Each row is a point. Examples show where two turns around zero, p and q, send a point. Where does a point land after both, in the order given? Backwards means that the second turn is done in reverse. Each puzzle has new turns, and all numbers are rounded.

Turn p:
[ 0.12 -0.14 -0.18] => [ 0.10  0.11 -0.21]
[-0.23 -0.19  0.13] => [ 0.22 -0.21  0.11]
[ 0.08  0.30 -0.55] => [-0.39  0.02 -0.50]
[0.03 0.02 0.59] => [0.08 0.07 0.58]
Turn q:
[ 0.09 -0.44 -0.10] => [-0.22 -0.33 -0.23]
[-0.01  0.65 -0.21] => [0.06 0.67 0.12]
[-0.20  0.07 -0.03] => [-0.08  0.05  0.19]
[ 0.12 -0.28  0.34] => [ 0.23 -0.39 -0.08]
Where do these land?
q, then p: [-0.02 -0.26  0.30] => [ 0.36  0.17 -0.04]
p, then q: [-0.32 -0.32  0.09] => [ 0.07 -0.25 -0.38]
p, then q: [0.01 0.19 0.40] => [ 0.32 -0.18  0.25]
q, then p: [-0.24  0.41 -0.40] => [-0.46 -0.28  0.31]
p, then q backwards: [ 0.12 -0.06  0.06] => [0.00 0.15 0.01]
q, then p: [ 0.45  0.05 -0.45] => [-0.37 -0.24 -0.46]

Turn p:
[ 0.25 -0.16 -0.08  0.10] => [-0.08  0.11 -0.03  0.29]
[-0.24  0.57 -0.28  0.09] => [-0.44 -0.16 -0.13 -0.48]
[-0.22  0.65 -0.25 -0.24] => [-0.27  0.01 -0.28 -0.66]
[-0.09 -0.41  0.00 -0.02] => [ 0.27 -0.18 -0.04  0.27]
[ 0.05 -0.30  0.35  0.17] => [ 0.21 -0.01  0.36  0.27]
[ 0.23 -0.36  0.26 -0.09] => [0.32 0.20 0.13 0.31]
Turn q:
[ 0.28  0.11 -0.35  0.57] => [ 0.39  0.21  0.28 -0.51]
[-0.31  0.02  0.23  0.08] => [-0.05 -0.35  0.13  0.12]
[ 0.00 -0.31 -0.31 -0.24] => [ 0.16  0.33 -0.11  0.32]
[-0.36  0.40 -0.34 -0.19] => [-0.35  0.23  0.48  0.19]
[ 0.09 -0.15  0.30 -0.14] => [-0.05 -0.17 -0.32  0.06]
[ 0.30 -0.07  0.47 -0.08] => [-0.10 -0.25 -0.47 -0.18]
Where do these land?
p, then q: [ 0.24 -0.56  0.37  0.45] => [ 0.30 -0.60 -0.04 -0.51]
p, then q: [-0.61 -0.09 -0.24 -0.22] => [ 0.32  0.42 -0.36  0.28]
p, then q backwards: [-0.02  0.31 -0.13  0.22] => [ 0.02  0.36  0.15 -0.11]
q, then p backwards: [ 0.42  0.13 -0.09 -0.19] => [ 0.21  0.33 -0.16 -0.25]
q, then p backwards: [ 0.07 -0.06  0.00  0.12] => [-0.09 -0.01  0.05 -0.11]
q, then p: [-0.11  0.26  0.07 -0.37] => [ 0.00 -0.42  0.09 -0.19]
